Each row is a point. To make a cloud, some directions were put in groups of two or more. Within a group, all points are equally far from the middle, so they leave a hole (a ring in 2 directions, a hollow ball in 3). The other directions are filled evenly. Then the cloud was stretched, turned, moved and blurred a little. How many holes are there, and how many directions does each take, smallest first?
In the rows, zero is written as 128.

Cloud:
[[164 117 152]
 [132 128 138]
 [171 114 161]
 [154 119 175]
 [110 117 156]
 [139 107 150]
 [107  92 159]
 [148 107 131]
 [ 90 167 124]
 [122 133 118]
 [180 145 111]
 [148 118 109]
 [140 146 161]
 [148 109 183]
 [169 157 131]
 [102 143 132]
 [ 80 134 145]
 [171 152 126]
 [175 156 123]
 [150 132 174]]
Holes: 0

Cloud:
[[147 127 102 166]
 [131 120  91 156]
 [105 151 157 161]
 [102 145 172 106]
 [ 78 145 110 123]
 [167 162 129 150]
 [106 171 136 159]
 [148 126 111 171]
 [147 132  93 125]
 [ 80 119 109 122]
 [ 98 116  93 145]
 [135 173 109 128]
 [161 144 169 109]
 [ 88 141 148  95]
 [161 137 165 102]
 [148 170 112 138]
 [144 123  95 118]
 [121 152 174  99]
 [149 148  98 125]
 [163 135 165 105]
 [106 174 112 127]
 [140 169 107 128]
 [122 159 115  96]
 [132 100 110 108]
 [ 86 154 119 106]
 [ 93 126 167 118]
 [103 145 133 174]
 [165 165 144 147]
 [136  97 154 130]
 [134 153 173  99]]
Holes: 2 (2, 2)

Cloud (54 x 6):
[[ 90 154 139  84 143 134]
 [111  94  86 139 149 123]
 [159 140 155 105 154 122]
 [138 126 129 176  91 105]
 [130 129 124 178  87 105]
 [140 156  83 136  98 111]
 [101 127  99 100 113  83]
 [102 131  97 117 161 139]
 [ 95  98 123 143 133 151]
 [ 95 129  99  96 107 141]
 [ 84 108 126 137 115 151]
 [105 115 120 173 139  85]
 [117 141 119 155 157  79]
 [153 122 174 141 129 118]
 [111 131  77 153 146 100]
 [126 124  99 182 137  98]
 [ 79 152 134  96 127 142]
 [101 134  81 129 153 129]
 [ 79 172 137 114 131 140]
 [113 122  87  98  92 128]
 [ 94 185 138 118 139 136]
 [117 121  92 176 142  97]
 [130 109 173 125 113 108]
 [123 166 148 140 173 123]
 [132 160  84 139  94 123]
 [147 172 150 129 156 116]
 [ 87  97 110 149 100 104]
 [ 76 125 101 137  93  98]
 [154 142 126 103 124  89]
 [102 143 130 173  90  94]
 [ 78 173 157 113 130 106]
 [ 81 140 168 102 121 132]
 [162 127  86 157 126 116]
 [112 115 104 119 152  79]
 [149 120 152 160 107 103]
 [101 141 150 168 138 154]
 [ 82 111 106 163 111 135]
 [147 154  81 131 111 134]
 [120 151 174 166 137 137]
 [ 95 177 144 116 146  96]
 [118 121 105 180 140  92]
 [129 134 179 115 105 141]
 [ 82 139 171 101 119 124]
 [100 164 127 123 149  79]
 [138 119 115  98 153 150]
 [112 102  79 130 147 104]
 [146 122 178 131 128 146]
 [115 158 127 141 171 143]
 [ 85 109 105 128  95 136]
 [ 94 109 116 117  95 149]
 [ 99 110 121 119  85  95]
 [138 107 151 116 152  96]
 [ 99 132  72 130 142 113]
 [156 126 137 112 153 153]]
Holes: 3 (2, 2, 2)

Cloud (105 x 9):
[[149 141 126 134 108 145  84 105 122]
 [135 160 144 113  96  82  89  96 158]
 [120 118 135  94 167  96 117 132  98]
 [ 94 153 115 142  90 138 102 129 135]
 [110 138 163  69 143 107 109 124 152]
 [142 137 162 101 134 105 100 122 118]
 [138 140 122 114 186 138  92 133 116]
 [141  95 152 105 110 128  92  86 105]
 [141 122 124  97 157  99 105 111  88]
 [189  81 169 128 106 121 107 119 114]
 [125  79 130 158 145 153 144 166 111]
 [112 100 122 154 138 155 170 141 113]
 [140  98 166 155 111 104 117 133 120]
 [ 92 133 110 156 130 137 112 125 101]
 [132 140 122 118 127  84 152  80 137]
 [134  64 157 132 102 132 145 172 143]
 [132 113 126 140 140 133  89 173 145]
 [135  89 164  98 142 120 111 134 131]
 [120  84 116 112 122 115 128 131  99]
 [160 123 125 139  90  89 135 149 134]
 [135 127 129  94 167 129 109  79 169]
 [126 129 104 128 157 111 137 128 115]
 [135 108 108  97 154 100 124 144 156]
 [141 143 142 102 136 148 118 109 166]
 [104  76 145 137 133 145 145 154 147]
 [ 66 114 134 105 133 136 133 164 105]
 [140 127 145 100 129 120 107 172  79]
 [114 117 147 123 155  87 120 141  97]
 [157 140 156 140 123 105  92 141  90]
 [127 145 100 143 133 119  98 177 156]
 [115 127 141  81 134 144 159 124 131]
 [148  89 103 184 110  70 119 139 122]
 [135 100 129 151 115  65 132 113 109]
 [143 128 107  89 159 118 155 174 115]
 [108 110 122 130 130 116 182 152 148]
 [117 113 143 159 158 154 126 118 144]
 [ 94 127 139 114 161 148 154 132  77]
 [149 107 180 103 194 153 116 109 111]
 [141 121 128 141 147  61 126 160 115]
 [122  85 129 134 135  97 149 130  91]
 [138 102 101 145  83  98 103 151 165]
 [144  79 150 172 107 100 166 115 132]
 [104 151 122 128 103 117 169 172 145]
 [106 107 132 132 132 135 113  92 149]
 [130 138 106 189 146 113 144 150 158]
 [128 151 135 101 149 157 135  83 122]
 [108 163 187  93 167 137 156 115 119]
 [131  92 172 105 107 133 114 169 145]
 [148  75 153 136 103 103  96  99 145]
 [142 124 119 144 159 118 117 208  77]
 [133 123 124 175  96 169 141 106 168]
 [133 123 131 121 183 148 129 102 130]
 [109  83  99 177 122  67 148 102 111]
 [ 97 123 106  99 108 130 166  84 135]
 [142 102 153 114 145 112 169 126 133]
 [148 161 175 107 149 147 104 137 138]
 [118 173 119  72 170 152 143 165 139]
 [138 134 112  99 156 120 134  73 128]
 [110 130 100 143 151 166 146  98 130]
 [ 84 144 130 112 109 158 123  84 138]
 [103 146 103 181 149 125 136 131  91]
 [137 139  90 122 159 163  85 116 154]
 [114  83 114  98 146  95 121 190 132]
 [160 153 110 133 117 154 108  89 147]
 [ 72 110 135 127 122 144 127 129 108]
 [163 170 127 120 128 162 116 153 129]
 [137  97 148  95 164 102 117 159 125]
 [143  94 136  96 164 133  93 162 102]
 [131  89 133 168 137  99 181 136 153]
 [ 74 122 130 116  99 171 135 145 122]
 [104  84 126 134 145 111 130 167  81]
 [113 104 183 128 148 106 125 110 113]
 [125  99 130 141 116 121 118 170 115]
 [176 118 130 129 117 114 156 158 101]
 [154  98 185 135 126 150 126 156 113]
 [ 65 116 111  88 150 123 140 172 113]
 [121  87 129 163 104  87 162  89 119]
 [165 136 107 128  99 129 129 136 152]
 [160  68 173 120 154  81 130 135 123]
 [179  90 141 124 126 137 146 147 104]
 [120  78  99 128 109 106 169 189 110]
 [146 132 147  88 157 161 100 138 128]
 [ 94 145 101 117  96 125 163  62 155]
 [128 107 112 176 100  82 130 107  99]
 [112  79 142 152 143 101 106 111 120]
 [119 131 134 112 152  92 117  94 145]
 [141 159 134 117 181 135 128 134 132]
 [126 118 137 120  85 100 113 116 152]
 [155 121 148 114 135  58 111  61 114]
 [158 120 133 137 132 129  72  79 103]
 [110 154 114  86 179 129 131 141  88]
 [138  99 110 148 136 108 178 185 124]
 [120 178 156 163 116 147 119  82 149]
 [131 121 150 113 155 111 173 165 169]
 [129 126 140 111 112  88  91 116 157]
 [161 100  87 162 136 104 123 121 150]
 [122 166 129  77 174 138 138 113 100]
 [ 90 134 132 131 138 180 154 103 161]
 [124 161 161 126 125 139 125  70 135]
 [125 103  88  89 144  84  96  99 108]
 [134 125  97 114 160 159  89 121 147]
 [100 109  80 137  72 118 161  94 128]
 [118 121 128 125 138 195 142 166 151]
 [132 142 145 109 109 121 149 132 182]
 [166  95 125 166 124 134 133 113 164]]
Holes: 0

Cloud:
[[123 141 129 169 150 160 141 132 140]
 [111 181 135  85  87 137 120 105 142]
 [114 172 153  80 125 134 122 156 102]
 [ 90 148 126 107 102 109  80 116 114]
 [110 145 114 160  74 118 130  74 140]
 [159 160 140 168  83 116  74  94 141]
 [131 161 118  85 135 157 109  90 158]
 [113 169  90 148 161 154 146  97 115]
 [ 94 169 148 101 135 150 112 154 134]
 [109 162 127 129  93 136 152 145 126]
 [144 138 108 162  85 135  88  83 122]
 [120 110 171  95 103 178 106 113 118]
 [109 183 149 116 105 109 103 132 127]
 [136 165 108 121 150 181 132 121 112]
 [100 141 160 121 132 140 136  83 152]
 [119 134 140  78 137 131  91  78 113]
 [127 149 180  77 155 121 132 138 165]
 [110 157 125 159 123 141 121  92 180]
 [127 107 150 133 154 107 133 101 115]
 [185 129 118 153  82 119 108  65 153]
 [138 156 127 133 148 147 138 120 175]
 [ 98 136  95 159 109 111 100  96 126]
 [ 94 136 149 149  86 130 136 111 157]
 [157 164 138 143 108 137 154 116 159]
 [104 143 131 127 125 136 127 153 104]
 [137 112 127 191  68 122 110 127 160]
 [106 136 112 107 163 125 135 121 148]
 [ 71 140 116 100 161 151 118  80 129]
 [109 149 167  93  84 130 106 132 115]
 [138 132 158 167 144 127 111 142 123]
 [ 94 134 141 110 140 118  78 151 143]
 [123 109 129 140 162 119 135 128 147]
 [135 153 117  94  76 104 108  93 166]
 [ 91 148 104 114 113 159 110  80 135]
 [150 141 174 120 106 110 108 165 127]
 [116 120 133 158 107 165 171  84 159]
 [110 159  88 125  85  95 103  94 105]
 [ 95 160 114 121 146 154 160 132 153]
 [ 80 128 126  88 130 116 106 134  88]
 [161 169 134  86 142 165 135  84 130]
 [ 88 178 161 131 115 104 106 109 121]
 [105 125 131 142 134 156 103 144 140]
 [143 109 169 151  88 134 140 100 133]
 [150 156 131 123 116 151 135  82 167]
 [128 141 139  81 146 100 118 167 156]
 [117 162 119 138  97 160 112  72 135]
 [149 104 156 115  73 137 100 132 128]
 [109 135 129  66 134 149 124 106 147]
 [133 130 176  81  87 116 119 131 126]
 [108 126 144 132 173 139 118  83 155]
 [152 155 153  85 101 114  92 105  82]
 [108 109 138 135 152  94  97 127 157]
 [129 156 121  92 104 125 128 150  99]
 [142 142 112 152  89 140 108  58 147]
 [120 167 146  89 127 104 127 158 127]
 [131 121  83 150 146 174 127  82 112]
 [123 169 127  93 107 159 107  79 144]
 [148 158 122 106 120 128 155 100 132]
 [123 157 146 156 109 157 101  96 107]
 [137 166 128 112  78 147  98  75 109]
 [ 94 135  98 124 158 134 166 125 142]
 [ 92 132 145  69 154 137 130 109 148]
 [112 131 107 152 118 141 120  56 147]
 [119 145 150  86 110 126  96 125  70]
 [130 151 127 108 109  77  91 125 118]
 [124 137 169 123 169 150 129 146 102]
 [128 136 144 114  92 137 105  91 148]
 [131 173 128 125 135 134 159  94 105]
 [115 136 115 150 120 168  96  79 119]
 [ 65 138 143 136 126 131 100  95 103]
 [116 144 101 114  93 115 140  75 154]
 [121  94  90 156 119 164 138  89 123]
 [127 109 123 170 127 137 103 106 114]
 [110 186 151 131 164 111 135 104 131]
 [118 127 119 148 173 165 155  94 146]
 [118 148 119  67 157 142 109 112 146]
 [113 163 156  89 161 136 114 109 167]
 [142 163 168 100 160  90 123 100 143]
 [106 132 100 119  95 111  86 126 152]
 [169 130 115 139 123 153 140 168 171]
 [125 164 101 109  85  93 129  68 139]
 [129 132 166 109 170 116 145 115 140]
 [129 139 155 149 143 172  99  63 133]
 [132 184 172  92 136 163 116 111 116]
 [ 96 161 141 147 119 128 163 131 147]
 [143 119 133  95 157 173 134  95 125]
 [104 146  92 106 141 159 146  95 158]]
Holes: 1 (4)

Cloud (101 x 9):
[[ 87 106 145 126 108 107 122  68 120]
 [108 115 194 119 127 133 121 106 147]
 [194 133 120 123 119  98 150 126 131]
 [109 160 153 158  86 140 172 112 105]
 [ 89 120 121  96 153 122 117  88 121]
 [ 94 153 143 153  88 143 143 127 155]
 [182 171 140 126 100 145 131 143  95]
 [146 131 104 109 146 160 119 113 150]
 [165 132 118 119 172  99 149 114 173]
 [149 165 133  84 116 149 125 142 130]
 [166 153 172 174 124 115 146 102 120]
 [137 136 161 174 124 107 104 108 105]
 [102 136 113  85 132 136 102 109 150]
 [104 141 135 116  73  87 153 102 155]
 [155 101 149 174 116 154 137  97 145]
 [138 175 154 115 120  90 124 151 121]
 [125 112 191 152 130 133  89 114 122]
 [143 126 183  99 105 108 131 136 141]
 [168 118 133 131 114 115 133 120 184]
 [126 154 173 116 141 130  89 149 180]
 [147 167 139 157 115 120 122 113  94]
 [131 132 133 137 125 105 113  54 147]
 [194 162 135 124 161 116 108 144 160]
 [136 179 146 153 159 148 116 127  97]
 [112  94 122 135 148 159 157  87 124]
 [168 128 155 125 195 102 145 130 153]
 [145 118 154 161  82 129 104  86 137]
 [152 134 177 102 126 129 130 122 167]
 [110  84 129 138 127 112 116  75 132]
 [142  97 135 146 146 122 116 132  98]
 [153 176 151 140 161 157 123  97 129]
 [162 102 148 104 110 110 128 121 172]
 [175 152 137  82 134 121 139 112 115]
 [132 143 109 124 122  95  83  92 162]
 [101 153 139  95 130 135  79 155 149]
 [117 155 172 125 127 135  72 128 112]
 [117 101 138 116  84  83 150 128 131]
 [159 167 166 135 113 125 112  79 125]
 [149 125 162 102 145 122 175  88 151]
 [160 138 123 123 176 126 153 165 123]
 [171 146 144 148 160 106 146 105 175]
 [150 168 150 132 125  90  83 157 131]
 [ 98 104 134 103 146  83 132 100 174]
 [169 140 134 120 105 109 149 127  79]
 [143 179 114 114 122  94 115 116 132]
 [135 122 139 152 174 148 174 103 137]
 [146 138 197 148 101 124 108  95 131]
 [138 158 194 132 152 110 136 140 120]
 [157 103 127  96 167  97 147 122 143]
 [129 146 152 108 141 141 123 180 125]
 [141 126 133 124 147  70 126 101 178]
 [105 144 151 137 104 167 112 136  96]
 [174 146 162 159 138 158 142 102 156]
 [137 104 154 128 180 138 148 123 165]
 [118 119 129 107  73 118 101 133 168]
 [124  89 157 138 145 169 140 105 127]
 [ 83 118 180 140  74 142 125 111 133]
 [138 149 172 118  81  92 146 135 123]
 [121 119 166 141  73  87 135 102 154]
 [117 160 131  90 125  88  95 100 132]
 [140  84 167 138 132 112 146  87 161]
 [148 153 168 106 164 138 151 127 151]
 [159 137 166  86 128 126 145 141 139]
 [179 122 144 108 119 105 105 127 158]
 [171 126  95 100 140 120 146 102 157]
 [ 94 127 113 107 145 150 137 104 110]
 [125 124 159 142  83 127 126  65 170]
 [ 97  85 131 141 154 119 121  75 135]
 [102 108 153 151 134  91 110  67 135]
 [153 120 193 130 133 150 139 117 144]
 [157 154 141 160 148 151 169 113 148]
 [111 159 108  95 170 137 118 130 130]
 [141 141 156 189 129 119 104 104 130]
 [140 115 165 131 114 132 119 169 147]
 [121 144 130 105 100 148  87 144 146]
 [145 132 158 166  95 101 168  99 125]
 [174 141 173 160  93 127 134  83 141]
 [161 154 114 122  93 153 117 100 146]
 [104 139 148 149 143  82 139  83 153]
 [134 137 142 134 201 135 137  73 145]
 [105 107 184 119 122 123 124 143 143]
 [147 173 171 175 117 148 113 116 138]
 [126 116 130 126  70 102 119  77 122]
 [127  87 173 141 144 108 145 126 140]
 [131 122 141  93 129 104 161 149 100]
 [138 184 169 121 130 125 126 161 136]
 [ 76 106 175 142 136 119  98 135 163]
 [109 158 154 135 150 158 138 107 158]
 [160 147 130  96 103 105 110 108 178]
 [110  93 112 134 156 136 137  79 131]
 [120 125 176 118 125 116  77  95 126]
 [ 91 138 161 130  97 134 107 142 170]
 [ 93 138 147 100 118 138 172 124 136]
 [164 153 120 143 131 148 141 154  87]
 [105 100 110 121 109 124 108 146 156]
 [139 121 170 147 195 157 140 121 134]
 [114 125 132  86 136 132 161 154 117]
 [136 128 156 169 126 102 116  92 178]
 [180 144 125 128 165 108 134 110 103]
 [132 117 190 162 153 139 105 140 149]
 [155 108 136 169 151 121 150  79 131]]
Holes: 2 (2, 6)

Cloud, 95 rows:
[[162 127 141 146 160 109 131 162 170]
 [153 156 115 169 101 105 128 104 149]
 [153 154 113  98 164 115 117 136 138]
 [146 157 131 135 119 125 117 130 175]
 [147  86  93 134 132 163 126 102 141]
 [134 165 109 138 192 112 148 125 143]
 [144 136 106 179 125  97  97  94 120]
 [167 113  73 130 106 103 140 103 169]
 [170 151 147 151 140 125 118 146 145]
 [114  84 132 117 165 114 153 117 154]
 [119 149 132 104 111 140 118 142 173]
 [189 142  88 178 129  91 144 107 129]
 [165 127 102 163 130 156 122 106 146]
 [135 114 123  77 117 178 159 149 158]
 [171 124  86 148 163  92 122  91 165]
 [142 128  75 139 133 143 102 115 147]
 [154 108 130 127 140 151 149 150 105]
 [147 142  95 173 135 112 113  70 151]
 [ 91  91 124 141 141 164  95 126 115]
 [143 129  77 176  93 133 131 114 147]
 [148  76 108 118 135 150 131  98 153]
 [150 111 117 102 142 132 167 178 126]
 [132 102 152  90 112 173 101 115 123]
 [132 142 147 153  94 119 114 147 157]
 [121 124 115  97 170  86 120 133 153]
 [ 92 118 146 105 124 175 149 119 117]
 [177 107 102 164 123  89 123  75 150]
 [ 88  93 120  99 111 136 141 135 130]
 [143 112 117  89 156 164 130 173 145]
 [162 147 136  96 137 144 145 134 147]
 [ 87 139 111 101 143 142 161 153 167]
 [167 122 106 146 154 134 169 156 131]
 [104  93 126 122 151 132 106  94 174]
 [104 130 105 111 118 124 143  86 164]
 [156 109 107  87 148 153 160 163 141]
 [136 130 151 141 137 149  96 171 121]
 [161 123 123 116 101 165 131 134 106]
 [142 129 124 144 129 123 137  98 100]
 [142 138 105 172 130 102 168 115 143]
 [145 149  99 173 130 118 157 124 170]
 [136 123 107  91  98 133 160 163 147]
 [141 119 153 103 111 125  81 124 125]
 [179 129 109 181 103  95 137  87 139]
 [152 138 121 131 166 108 134 105 187]
 [146  94 101 142 124 159 124 159 151]
 [137 118 124 182 144 126 128 121 157]
 [106 150  88 115 182 116 127 113 160]
 [176 117 132 184 110 136 113 138 141]
 [140 139  99 177  83 122 115 127 129]
 [116 131 128 107 105 186  99 150 148]
 [ 96 126 142 127 135 166  77 138 141]
 [143 111 148 115 181 120 149 170 163]
 [120 125 113 172 109 142 119  92 105]
 [145 132  99 119 117 145 185 114 147]
 [168 103 152 116 153 128 126 158 125]
 [129  71 134  99 109 186 133 140 148]
 [122 108 108 161  75 174 101  96 137]
 [111  86 114 112 101 177 141 172 137]
 [155 152 138 122 121 125 144 116 128]
 [165 119 154 123 168 106 132 157 137]
 [174 113  92 174 144  87 131  98 161]
 [ 82 126 116 139 147 133 102  91 158]
 [149 146 129 115 101 115 129 140 175]
 [ 68 120 162  75 140 163 120 155 151]
 [ 97 104 117  88  85 156 108 111 136]
 [136  63 127 113 118 153 142 132 125]
 [185 139 110 160 128 110 169 150 131]
 [166 118 101 169 128  73 124 114 160]
 [159 138 133 163 147  91 114  90 146]
 [ 67 101 155 114 171 147 119 125 144]
 [ 98  88 117 102 159 155 108  92 116]
 [149 154 104 151 129 148 153 104 132]
 [100  63 145 109 128 167 116 112 124]
 [148  75  97 116 110 146 139 143 124]
 [141 113 173 139  90 165 118 142 139]
 [ 65 138 120  99 172 138 139 118 158]
 [142  93 125 136  91 117 122 150 175]
 [123 126 126 107 178 135 130  77 143]
 [186 137 111 146 131  92 161  98 159]
 [129 130 136 154 170 133 138 163 146]
 [110 138 147  92 176 146 121 177 132]
 [118 123 106 134 101 134 105 166 150]
 [158  88 165 142  88 154 121 137 144]
 [118 126 127  93 101 194 112 139 136]
 [150 140 151 139 140 134  95 113 148]
 [170 105  88 150  94 118 170 108 156]
 [118  87 146  92 119 156  95 178 117]
 [138 116  99 145  66 165 132 135 113]
 [141 116 124 174  78 148 112 165 130]
 [ 96 110  99 143 154 125 154  84 155]
 [105  67 153  92 111 150 125 137 125]
 [102 115  97  84 128 139 127 122 173]
 [102 153 126 125 203 119 144 122 148]
 [106 119  87 132 128 161 125 114 170]
 [144 124  96 142  70 154 100  98 113]]
Holes: 1 (9)
